Every row gives one point. Each copy is the shape, with its points in the same order, turned, moved and blurred by noise. Some copies are also mirrored. Which?
In the rows, zero is written as 128.

Shape (7 x 3):
[[106 144  89]
 [174 139 147]
 [131 153 177]
 [147  74 139]
 [120 168 210]
 [ 84 117  93]
 [ 54 119  69]]
Copy 1 (7 x 3):
[[ 79 143 110]
 [132  69 158]
 [120 116 196]
 [177 103 114]
 [125 132 226]
 [107 157  86]
 [102 197  66]]
Copy 1 is: mirrored
Copy 2, 7 rows:
[[118 165  77]
 [174 113 129]
 [134  80 122]
 [140 153 166]
 [127  41 112]
 [ 83 165 109]
 [ 57 195  75]]
Copy 2 is: mirrored
Copy 3 (7 x 3):
[[129 100 110]
 [152 190 109]
 [122 182 160]
 [208 151 143]
 [100 197 182]
 [149  88 135]
 [138  47 139]]
Copy 3 is: only turned

Shape (12 x 6):
[[122 163 154  78 184  80]
 [136 110  88 109  96 114]
 [ 87 135 126 127 165  70]
 [ 76  90  73 152 125 149]
 [206  86 186 129  70  86]
 [131 140  88 153  97 163]
 [ 80 111  97 166 106 136]
 [175 161 121 140 167 127]
 [137  89  98 141  93 100]
 [118 185 186  83 158 109]
 [156  78 175 114  84  50]
 [107  86  95 143 167 203]]
Copy 1 (12 x 6):
[[ 92 168 155  98 177 146]
 [130 104  85 141 139  77]
 [ 56 162 133 128 145 103]
 [ 72  99  57 127  79  93]
 [196  89 182 200 135 101]
 [143 126  51 151  95 112]
 [ 90 125  77 139  70  90]
 [128 155  89 163 152 168]
 [118  96 102 169 123  76]
 [134 184 165  87 146 153]
 [141  99 198 172 139  71]
 [ 82  77  54 117  80 166]]
Copy 1 is: only turned
Copy 2 (12 x 6):
[[155 130  83 149 141  77]
 [113 135 148 145  76 158]
 [135  79 107 138 113 100]
 [ 90  84 204 122  94 138]
 [221 152 124 164  87 219]
 [ 84 116 176 149 132 190]
 [ 97  68 174 112 108 164]
 [130 125 140 199 165 141]
 [139 105 158 149  71 175]
 [149 142  85 126 186 114]
 [216 123 105 141  59 174]
 [105 115 249 136 143 123]]
Copy 2 is: mirrored
Copy 3, 12 rows:
[[116 134 167  89 209  91]
 [118  98  99 103 127 160]
 [ 63 130 151 105 171 109]
 [ 68 119 145  98  77 176]
 [165  74  82 201 146  97]
 [124 157 100 105  85 162]
 [ 69 134 125 110  78 147]
 [138 180 131 134 170 146]
 [ 99  94  93 136 122 158]
 [143 153 163  94 178  59]
 [117  47  94 168 161  88]
 [117 143 192 116  79 195]]
Copy 3 is: only turned

Shape (13 x 9):
[[ 58 114 159  98 176  78 162 119 167]
 [ 98 122 118 151 156  88 117 111 156]
 [175 128  37 119 119  52 172  76  81]
 [ 56  98  99  99  75 123 153  49 142]
 [136 103 146 118 150 125 171 172 168]
 [115 108 147 115 120 131  87 107 156]
 [170  87 151 123 158  77 159 146 142]
 [143 162 132 169  55 108 159 168 164]
 [152 137  67 102 146  71 113 149 105]
 [106 143 145 160  85  16 171 141 159]
 [144 178 160 137 104 130 171 128 139]
 [176 111 146 121 140 113 136 107  49]
 [122 143 154 102 120 117 120 106 166]]
Copy 1, 13 rows:
[[128 124 146  62 176 112 199 176 142]
 [113 120 111  96 126  80 169 129 126]
 [249 196 110 146 138  76 116 110 100]
 [171  90 155 152 205  82 154 108 176]
 [120 134 109 119 118 165 151 178 141]
 [116  81 133  95 145 107  99 122 154]
 [155 132  97  89 109 149 147 175 105]
 [128 124 144 177  63 105 122 184 189]
 [149 200  90 127 139  73  90 160  98]
 [175 127 150 124  81  58 181 217 158]
 [143 156 176 124  80 144 131 139 183]
 [176 152 165 113 118 143  86 117  60]
 [125 118 149  86 129 111 111 132 177]]
Copy 1 is: mirrored
Copy 2, 13 rows:
[[ 95 143  90 116 181 160 100 193 127]
 [120 154 101 178 159 124 136 161 126]
 [152 133  32 159 133 148 213  69 190]
 [ 71  94  71 144 146 112  83  74 136]
 [122 153 153 128 113 178 128 173 167]
 [141 118 149 161 153 103 101 135 140]
 [137 143 137 136 147 155 170 176 200]
 [107 216 161 123  92 106 154 101 153]
 [200 144  72 145 116 129 174 138 150]
 [ 79 213  94 101 148  87 169 147 166]
 [121 183 167 117 147 156 150  92 136]
 [162  84 144 132 161 148 213 108 151]
 [142 153 142 136 168 125 101 123 144]]
Copy 2 is: only turned
Copy 3 (13 x 9):
[[124 111  94 183 158  40 159 161 162]
 [110 166  79 166 147  97 137 124 168]
 [ 83 201 103  39 149 105 187 111 100]
 [ 47  88  78 142 133  69 158  56 126]
 [165 106 140 131 132  97 123 145 185]
 [ 75 118  88 153 140 119  92 129 170]
 [142 152 146 104 175  90 115 157 175]
 [109 163 176 135  53 110 118  99 181]
 [ 96 174 100  90 133 148 177 173 157]
 [ 82 195 171 149 108  41 162 123 185]
 [122 143 151 142  78  95  99 132 118]
 [ 98 155 151 108 184 146 110 152  90]
 [ 88 121  97 145 110  87  94 143 153]]
Copy 3 is: mirrored

Shape, 17 rows:
[[166 105 144  96 147 165 149 119 141 113 120]
 [113  88  82 153 119 131 147 120  77  97 152]
 [190  98 146 121 162  95 163 161  72 105 127]
 [130 125 153 122 167 107 103  88 116 171 117]
 [120 127 158 161 184  87 122 123 171 105  75]
 [108 172 132 114 101 179 164 104 168 214 148]
 [ 82 152 190 121 158 142 118 153 166 105 153]
 [148 137  86 133 118 138 138 143  94 115 153]
 [ 83 103 164 142 130 141 192  86  55 165 136]
 [ 86 138  85 138 114 100 112  50  79 112 135]
 [116 178 108  74 191 180 120 133 137 122 130]
 [ 99 153 130 149 111 125 162 149 113  97 155]
 [150 145  98  89  95 108 192 115 177  95 171]
 [158 181 127 130 141 116  86 156 154 121 141]
 [110 135 120  72 130 113 140 133  87 179 104]
 [113  66 188 143 157 171  95 128 122 135 196]
 [102 154 107 156 174 136  91 139 114 169 175]]
Copy 1:
[[153 154 157 117 141 133 175 143 140 146 144]
 [143  66 120 102 105 141 130 140 130  87 120]
 [228 129 117  95 144  95 153 112 107 104 140]
 [115 134 111 147 157  76 140 138  95 142 146]
 [105 184 115 125 191  92 151 125 108 101  74]
 [ 91 155 171 169  52  83 141 178 136 193 115]
 [125 184 115 164 148 101 114 167 191 114 120]
 [163  97 108 118  84 137 136 119 144 135 121]
 [144  97 154 156  88  88 129 194  80  77 162]
 [ 65  81 101 128  92 115 124 102 110  84 151]
 [124 160  84 169 103 130 210 131 177 151 137]
 [148 135 127 129  80 109 109 133 161  90  99]
 [129 134 178  80  85  87 149  91 198 129 118]
 [141 169  87 141 130 107 122  88 159 168  97]
 [131 141  85 110  83  75 164 160 102 147 163]
 [159 107 139 170 182 125  92 198 161 143 161]
 [122  94  70 187 118  93 128 143 142 160 102]]
Copy 1 is: only turned
Copy 2:
[[150  90 142 153 139 157 115 110 100 133 110]
 [ 79 125 112 158  89 133 161 150  63 135  92]
 [153 105 126 135 158 122 128 147  18 133 130]
 [139 125 160  98 122 116  87 147 131 174 102]
 [124  97 118  86 112 121  48 180 123  91 134]
 [165 153 129 140 108 103 145  70 218 142 109]
 [ 80  84 149 138 145 112  92 107 159 117 174]
 [108 153 117 137 116 143 162 124  79 133 132]
 [118 118 166 160 131  50 139 132 116 151  56]
 [ 74 170 153 107  51 108 115 133  89 151  63]
 [106  88 111  73 140 160 124  60 143 152 116]
 [ 77 132 126 153 112  95 137 111 104  94 134]
 [152 120 106 166  63 130 106  50  90  91 138]
 [117 157 119 104 122 164 101 121 127 122 185]
 [150 121 158  77 101  90 162 116 112 146 123]
 [ 97  82 169 210 151 135 115 150 145 203 133]
 [ 90 159 100 118 118 108 123 141 153 193 151]]
Copy 2 is: only turned
Copy 3 (17 x 11):
[[168 105 148 121 160 143 107 176  95 127  87]
 [ 92 154 120 168 126 164 148 149 111  85  80]
 [135 103 138 175 214 150 169 152  55 111  92]
 [153 133 147 118 183 186 118 100 118 146 137]
 [ 90  93 149 135 204 131  69 105 117 165 109]
 [188 134 112  44 120 130 153 120 175 153  91]
 [102 129 202  76 174  97 119 143 134 144 126]
 [135 153 111 164 149 124 158 156 120  99 106]
 [108 170 133  77 163 211 172 111  98 116  49]
 [102 185 100 132 137 179 104  91 122  67 124]
 [151 144 128  96 194 133 104 204 167 119 142]
 [ 88 151 131 119 153  96 154 130 119 102  86]
 [152  77 109 107 133  84 127 135 120  51  91]
 [153 133 141 152 177  78 121 126 133 138 157]
 [135 131  85  85 169 178 167 146 100 135 147]
 [137 143 249 127 132 171 156 149 124 133 101]
 [127 164 154 142 170 152 163 126 188 137 142]]
Copy 3 is: only turned

Shape, 17 rows:
[[136  61  98 111 120  73  71 147 113 132 175 128]
 [123 103 109  89 174 158 175  99 131 105  83 212]
 [ 98 170 107  84 148  77 181 139 101  61  84 108]
 [110 162  71 200  74  81 133 116 135  80 176 194]
 [213  93  74 196 130 124 152  81 170 159  80 100]
 [151  94 124 149 158 111  63 146  81  55  75  92]
 [158  70 158 161 141 140 167 144  89 173  88 210]
 [122  44 137 171 179 124 171  87 180 170 145 100]
 [132 129  79 126  70 100  64  75  65 135 188 148]
 [148  89 160 140  87 175 124 157 123  96  80 208]
 [133 128 157 163 161  81 161 149 136 144  98 206]
 [121 165  85 152 154  56 156 146 113  88 189 121]
 [ 85 154  87 184  88 156 111 120 125 182 155  92]
 [197  73 142 110 109  88  86  77 175 176 161 103]
 [112 133 143 189  81 153 104 145  70  97 172 124]
 [159 172  55 149 178 158 175 109 165 106 113 105]
 [129  66 106  75  92 108 150 138 102 127 114 102]]
Copy 1, 17 rows:
[[125 166 123 107 146  96  84 141  75 159 170  74]
 [ 93  84  41 119 167 126 113 139 140  73  68 135]
 [ 71  79 114  97  78 196 105  82 142 126 100  99]
 [ 71  90 154 107 121 126 109 166 111  18 201  59]
 [182 164 124 183 199 178 132 141 189  72 131  57]
 [161  81 151 186 124 138  60  92 109 157 130 115]
 [ 92 144 109 174 198  98 177 131 110  80  99 163]
 [149 149  88  98 239 172 147 145 164 134 178 132]
 [171 152 128  82  89  77 105 125  67  61 173  68]
 [ 89 115 124 182 141  63 104 157 154  77 104 167]
 [ 64 104 153 128 192 144 158 159 108  89  94 129]
 [ 85  83 128  96 103 184 141 145  94 121 181  48]
 [161 181 137 108 106 185 113 167 108  50 201 141]
 [192 188 146  81 181  97 125 170 152 147 133  64]
 [137 109 153 148  79 107 130 143 105  84 217 152]
 [147  95  67 141 124 226 124 175 168  74 122  77]
 [103 185  91 118 113 118 102  92 146 141 135 108]]
Copy 1 is: only turned
Copy 2, 17 rows:
[[107 109 118 152  99  53 148 163 154  64 107 128]
 [156 131 103  65 171 184 210 155 135 115  53 132]
 [126 166 142  61 151  88 188 153  78 156  59 204]
 [100 188 149 166  50 118 249 142  58 109  98 101]
 [ 83 138 132 159 107 178 150  35 178 141  97 152]
 [162  76 109 125  91  84 105 100  69 118  47 177]
 [158  50 149  94  95 194 195 152 168 141 113 120]
 [ 81 121 202 126 167 152 126 102 183 116  83  79]
 [ 73 114  91 170  96  94 195 152  70  46 160 140]
 [193 101  84  81  84 156 179 139 111 153 110  82]
 [188 133 194 105 100 161 203 151 146 134  97 142]
 [ 93 173 184 176 120  79 195 174  91 141  72 165]
 [ 48 164 155 141  80 168 109 148  81 121 149 115]
 [113 126 130 160 158  86 143  79 191  78 167 114]
 [109  99 134 152  80 114 147 165  35 150 129  94]
 [ 98 196 122 156 152 182 151 114 115 168  55 169]
 [ 78 113 101  68 129  78 157 143 152 132 114 145]]
Copy 2 is: only turned

Shape:
[[128 107 123 131  55 105 123 136 169 109 121 112]
 [104 166  84 107 190 145 131  71 113 152 143  91]
 [145 100 130 105 141 149  87  64 142 104  72  97]
 [134 101 163 179 119 140  87 163 132  79 160  98]
 [101 160 161 166 249 115 174  98 135 178 133 105]
 [123 174 113 152 145 150 111  90 157 187 137 151]
 [129 152 147 126 132 164 123 111  99 135 139 131]
 [114 134 101 122 184 133  84 157  99 137 140 218]
 [143  61 102 149 145 126 111  98 119 160 134  76]
 [175  66 156 157 113  85  69 119 137 132 139 111]
 [ 92  99 154 133 164 146 148 129 159 136 124 151]
 [114 128 136 164 120 151  62 152 161 113 127 119]
 [124 129 129 132 120 136 132  48 145  97 150 156]
 [155 147 132 150 204 205 125 127 140 151 128 138]
 [159 124 178 111 166 189 115  91 134 143 125 110]
 [135 156  88 109 152 100 147 120 172 154 164 168]
 [137 155  96 177 128 109 172  94 156 147  98  80]]
Copy 1, 17 rows:
[[177 166 167  93 118 132 148 157 127 123  87 145]
 [115 105 116 113 147 113  88  45 107 148 167  99]
 [171 114 149 136  98 159  99  78 101 189  77 114]
 [149 163 200 160  71 145 108 171 147 115 147  99]
 [ 57  90 157 167 144  97 146  83 111 192 196 129]
 [144 146 100 172 160  79 112  87 126 159 147 158]
 [134 138 127 151 169 148  88 118 139 145 142 117]
 [118  78  74 193 117 119  83 132 154  90 149 164]
 [169 115 134  96  79 125  96 132  96 194 160 114]
 [206 104 189 135  70 113 105 159 128 170 133 151]
 [ 73 133 137 160 112 117 118 150 128 169 111 139]
 [158 168 143 180  92 109 111 141 106 119 121 128]
 [129 155 147 118 121 133  87  81 180 155 104 159]
 [118 128 101 205 134 119 125 113 146 178 153  80]
 [137 120 144 173 148 139  91 116 143 205 109  77]
 [131  96 103 121 134  73 138 102 168 124 134 157]
 [143 153 157 105 120 129 189  84 115 167 159 138]]
Copy 1 is: only turned
Copy 2:
[[127  85 155 135  86 105  88  87 142 139 124 109]
 [127 139  54  92 114 153 202 117 117 127 180 149]
 [ 92 123  98 112 153 117 114  69 111 119 208 103]
 [151 138 183 145 105  99  81 132 120 158 187 174]
 [198 176  96  95 199 177 192 121 134 157 144 162]
 [114 165  95 126 106 168 164  75 174 102 128 154]
 [119 119 112 129 125 158 133 119 125 101 159 176]
 [119 179  92  75 133 132 110 187 178  68 130 173]
 [104 116  97 116 152  78 147  94 166 170 192 150]
 [108 142 124 129 147  65  62  82 145 170 146 157]
 [177 116 142  97 156 138 130 113 168  97 151 146]
 [124 160 164 126  89 135  87 105 165 133 186 147]
 [106 138 134  94 121  99 158  71  97  73 127 149]
 [152 174 107 161 158 153 163 126 159  82 206 167]
 [145 121  89 154 158 146 125  75 121  91 200 169]
 [156 147  82 115 100 116 164 116 166  97  88 128]
 [121 126 138 149 134 149 192  91 141 176 131  95]]
Copy 2 is: only turned

Shape (18 x 12):
[[160 118 122  78 112 119 142 177 141 129 187 160]
 [113  88  95 139  98 176  62  64 188 125 148 166]
 [121 155  39 122  71 124  89 135 130 141 142 200]
 [ 56 178 137 169 166 159 157 103  92  33 139  73]
 [118 159 141 117 120  58  87 186 180 137 149 107]
 [108 154 150 124  85 150 104 147 109 193 170 111]
 [111 156 175 143 151 133 127  42  57  54  64  89]
 [120 210 184 162 163 186 130 131 129  66  79 138]
 [122 161  90 152 124  72 169 158 137 202 168 129]
 [187 108  33 104  93 148 105 150 181 169 129 129]
 [166 142  76 106 111 129  59 148 148 169 121 159]
 [166 127 153 164 129  73  97 180 116 141 191 163]
 [109 113 124  74 155 103 125 177 157 177 139 180]
 [180 145 115 102  76 111 120 172 152 161 171 144]
 [134 180 120 129 203 129 105 135 103 140 184 110]
 [155 135  94 116  99 167  83  64 197 107 125 154]
 [115 145 225 222 191 173 154  78 110  49  67 112]
 [141 238 184 134 165 124 167  61 129  87 114 136]]
Copy 1:
[[ 92 164 151  83 144 125 112 148 148 140  82  64]
 [163 150  73 119 130  53 144 199 145 150 154 163]
 [163 228  84  73  98 115 131 139  99 167 117 111]
 [140  63  54 187 178 206 133 103 120 141  73 166]
 [141 156 160 163  98 104 154 107 133 125  68  65]
 [183 121 149 124 113 155 122 180  80 158 109  63]
 [174  64  84 162 164 187  66  72 137  89 147 187]
 [133 140  82 220 196 210 124 110 139 113 157 122]
 [139 136 141  77  98 147 200  98  84 144  97  60]
 [147 204 114  55 104  99 169 192 123  66 104 106]
 [187 219 135  94 115 108 141 156 133 114 125 100]
 [131 151 191 119  98 152 146 109 176 182 104  95]
 [124 172 177 107 180  75 157 121  90 143 103  83]
 [126 176 149  85  97 128 122 156 135 123 111  42]
 [191 117 132 115 187 173 175 117 153 147  83  87]
 [159 151  50 113 130  73 127 174 163 105 153 120]
 [112  52 101 222 183 212 144  99 157 106 199 191]
 [149  81  53 161 183 176 117  55 152 106 171  68]]
Copy 1 is: mirrored
Copy 2:
[[148 164 121 136 102 120 118 147 182 160 122 184]
 [ 64 103  62  85  86  98  72 119 162 165 124  79]
 [ 74 143  79  98 165 117 140  91 154 193 176 148]
 [161 114 224  23 139 154  86 106  88 164  83  89]
 [148  84 117 115 162 126 165 164 178 114 107 167]
 [ 98 166 152 143 161 138 118 144 170 103 144 110]
 [126 108 194  97 143 162  86 150   7 178  78  78]
 [102 104 179  88 162 179  57  89  98 136  16 160]
 [164 134 142 142 148 111 162  78 150  88 183 149]
 [128 160  18 148 126 136 139  94 174 155 135 111]
 [ 97 126  33 141 154 154 116 120 155 160 140 133]
 [115 113 121 111 100 164 152 151 154  88 158 206]
 [139  96 119 180 153 134 105 136 199 174 161 176]
 [127 162  88 146 142 119 156 131 164 114 118 181]
 [178 126 144  81 163 178  62 133 134 114 149 147]
 [ 99 119  46  90 101  93  80 100 123 160  82 117]
 [103  74 234 103  80 192  59  96  39 120  30 104]
 [134 113 173 101 163 102  48 115  29 112  69 164]]
Copy 2 is: only turned

Shape (15 x 12):
[[ 98 127 117 132 124 106 163 147 168 177 166  71]
 [116 172  96  89 102  95 141 203  60  73 130 186]
 [122 125 117 172 102 177 108  86 187 191 183 109]
 [ 91  55  81 165 124 122  94 135 120 151  97 182]
 [ 88 110 130 163  91 141 135 130 109 134 184 163]
 [117 150 163 172 125 135 121  90 173  71 182  88]
 [160 149 152 133  80 178  91 193  97 105  62 105]
 [165 158 195 174 159  98 182  70 147 168  78  76]
 [131 162 102 100 181 157  89 135  60 110  53  57]
 [ 58 157  74 102 111  78 166 138 190 191 130 183]
 [134  69 200 164 209 173 109 145 129 167  79 178]
 [ 98 131 168  98 105  55 102  70 174 146  76 110]
 [179 166 160 202 174 109 129 125 164 175 113  87]
 [168 103  78  75  81 128 137 140 148 188 160 109]
 [122 152 135  97 179 118 102 149  76 196 163  70]]
Copy 1, 15 rows:
[[ 94  77  92 149 154  84 140 139 129 114 133  82]
 [102 221 163 134  82  96  94 137  38 155  97 106]
 [ 68  50 102 136 171 161 174  93 119  81 116 147]
 [133 125  93  92 163 119 103  97  86 171 105 202]
 [ 93  99 136 145 166 143  97 108  46 123 102 133]
 [112  52 170 143 109 123 120  45 110  64 137  93]
 [136 171  75 119  50 187 134  69  95 144  94  84]
 [126 119  69 205 124 132 111  57 174  90 226 104]
 [161 190 107 170  82 101 195  29 137 180 104 101]
 [ 18 144 114 117 171  62  95 163 141 127 122 152]
 [184 112  94 192 117 194  81 104 162 160 114 201]
 [ 79 121 135  94 146 124 101  68 184 164 204 105]
 [120  81  69 189  71 127 144  89 144  95 195 144]
 [103 143 101  96 171 136 197 172 109 112 134 100]
 [117 112 123 212 122 112 198 129 117 191 139  98]]
Copy 1 is: mirrored
Copy 2:
[[122  56 110 176 131 143 174  90 164 108 138 174]
 [161 160 152  65  98  52 164 149 130 157 172 213]
 [119 103 144 202 110 171 143 118 239 123 100 109]
 [137  61 186  77 104  97 111 139 175 116  87 111]
 [121 102 184 127  72 113 134 122 202 137 172 143]
 [149 137 107 192 130 133 103 122 215  71 195 131]
 [143 191 153 109 147  47 214 101 163 105 120  93]
 [172  98  93 221 161 109 110  52 112 137 138  70]
 [130 138  46  89 175  76 194 164 124 130 128  74]
 [104  68 130 164  73 109 110 118 131 144  72 229]
 [125 100 225 155 171 116 121 154  86 116 119  38]
 [104 106  94 158 176  69  62  65 161 122  99 151]
 [203  81 120 231 160  99 150 111 145 118 124  92]
 [137 107 134 114 151 177 185  83 198 148  77 183]
 [105  70 107 148 193 117 200 148 156 170 161 133]]
Copy 2 is: only turned

Shape (18 x 12):
[[144 158  66 191 143  74 187  91 106 138 127 121]
 [108 167 102 156  99  90  88  74  88 121 209 115]
 [116 202 137 139 151 123  94 172 117  84 179  84]
 [ 71 155 124  71 131 171 124 161 148  92 180 140]
 [165 163  94 116 106 156 114 114 145 174 172  74]
 [176 105 139 189 134  71 139  76 122 188 133  53]
 [154  99 174  80 123 174 163 164 150 120  97  41]
 [ 80 204 117 107 186 142 138  78 109 203 161  57]
 [165 172  73 133 205 186  94 127  74  86 176 130]
 [148  88  79  70 141 178 137 172 125 120 114  91]
 [169 106 187 122 101  96 154  73 104 106 125 119]
 [102 202 114 182 126  90 107 127  69 141 129 113]
 [119 161 135 141 121 171 186 159  87 186  99  82]
 [148 203 128 130 128  82  98 165 178 100  92 121]
 [ 72  98 172 172 121  90  93 141 157 169 160 154]
 [ 88 150 143 171 100 132 130 101 160  99  94 125]
 [174 129 180 185  90 105 153 125  65 193 205 154]
 [ 74 138 161  78 106 193 181 127 182 105 162  87]]
Copy 1:
[[162  89 129 154 134  73 128  35  83 149 121 197]
 [133 160 186 172 114  69 131  55 120  58 165 162]
 [182 154 131 155 180  66 145 121 154  60 127 101]
 [105 181 118  97 164  74 194 132 151 106 171  90]
 [152 170 143 185 137 130 128  98 167 159 172 143]
 [145 108 198 196 141 123  56  97  91 161 110 185]
 [128 124 175 129 181 150 158 166 152 204  98  72]
 [122 158 113 188 103  32  63  97 149 166 163  93]
 [226 162 107  69 116 101 113  78 150  89 167 105]
 [132 158 132  73 174 156 154  92 165 184 121 103]
 [139 105 238 123 111 100 153 138 111 146 109 166]
 [141 115 119 177 110  65 124  68 136  69  86 149]
 [128 126  96 175 106 120 147 112 114 181  78  93]
 [157  86 120 151 194  73 162 134 195 101 110 181]
 [ 51 151 138 146 158 106 119 156  89  69 127 189]
 [ 95  55 142 150 139 101 165 121 123  94 148 140]
 [160 193 169 179  73 123 140 134  54 113  91 203]
 [ 86 142 149 138 164  90 203 159 121 168 183  64]]
Copy 1 is: mirrored
Copy 2:
[[189 157  97 188 158 113 156 136 152 121 163  64]
 [146 233  56 150 134 100 129  91 135 119  67  91]
 [135 217 111 142 125  76 165 194 158 120  72 169]
 [ 94 179 118  81  85 114 182 144 148 138 118 161]
 [142 147  76 111 155 133  96 161 176 196  78 118]
 [154 121 100 218 154  69  95 156 202 183  92  48]
 [ 63 108 170 121  95 130 107 227 168 172 105 103]
 [ 85 163  16 119 170  82 142 187 228 138 117  95]
 [162 204 116  95 181 114  98 156 177  79 136 172]
 [141 114 146  65 106 135 103 193 155 139 143 108]
 [ 91 129 163 191 119 137 122 108 172 125  82  71]
 [150 172  60 180 157  62 167 151 118  96 103 109]
 [ 71 109 109 136 178  75 158 213 132 157 143  90]
 [161 122 114 201 101 122 191 168 148 133  94 176]
 [122 145 111 153  72   9 158  89 169 186  94 117]
 [ 96 154  91 202  72  92 154 136 129 136 147 123]
 [121 156 147 162 212  50 145  79 143 183  80  62]
 [ 39 177 122 108  76 145 163 184 179 201 142 112]]
Copy 2 is: only turned
Copy 3, 18 rows:
[[102 193  78 174 105  93 160  88  52 140 135  93]
 [124 116 128 137  49 111  77  98  77  94 177  66]
 [132 143  97  65 104 136  87 105 117  86 170 163]
 [110  89  98 101 132 176  84 109 190 114 123 128]
 [148 130  93 170  37 139 145 143 150 113 166 146]
 [174 202 136 175  82 109 195 160  66 128 198  96]
 [140 146 128  96 131 189 230 166 181 111 148 142]
 [181 192  51 123  55 146  79 185 135 126 124  78]
 [169  83  78  93  88 165 103  98  60 157 107 169]
 [166  86  95 124 133 147 209 122 172 137 104 144]
 [ 78 135 172 115 107 141 189 164  80 130 163  84]
 [111 161  77 125  99  89  96 126  53  55 137 114]
 [119 170  34 144 117 168 186 179 121  79 127 116]
 [ 98 178 136 109 124  78 119 124 136  89 124 191]
 [136 139 152 186 182 120  84 154 113  80 192  92]
 [ 95 178 162 154 132 152 126 117 121  69 108 114]
 [ 81 111  81 171 104 144 138 174  39 106 249 100]
 [ 91 148 112 117 110 220 128 131 213 118 138 100]]
Copy 3 is: only turned
Copy 4, 18 rows:
[[ 76 198 127 207 181 106 170 109  79 141 122 105]
 [ 59 188  85  94 119 102 187  68  46  93 143 105]
 [146 170 123 113  87  86 198 112  83  38 105  93]
 [170 163  83  99  62 128 183 106 146  75 137 165]
 [102 186  79 118 150 120  96  91 109  39 109 126]
 [ 56 190 119 135 206  95 107 102 120 107 130  20]
 [140 169 110 119  85 120  80 149 217  68  82  69]
 [106 192  42 105 200 107 208  85 150  57  57 113]
 [139 104  43 186  90 110 173  93  52  61  95 108]
 [155 127  86 157  93  83  86 112 177  93 100 140]
 [ 90 176 121 111 100 164 123 104 131 151 119  39]
 [ 84 176 129 110 151  87 197 136  55 109  86 112]
 [120 199  73 125 156 103 122 191 139 107  59 124]
 [150 153 211 122 123 135 161 112  96  68 102 118]
 [123 153 130  59 170 105 170 137 128 113 212  99]
 [ 66 159 155 118 115 151 178 154 138  98 141 125]
 [120 211  55  80 163 126 114 151  40 148 160  49]
 [133 206  78 103  73 157 164 130 215  60 137 142]]
Copy 4 is: only turned
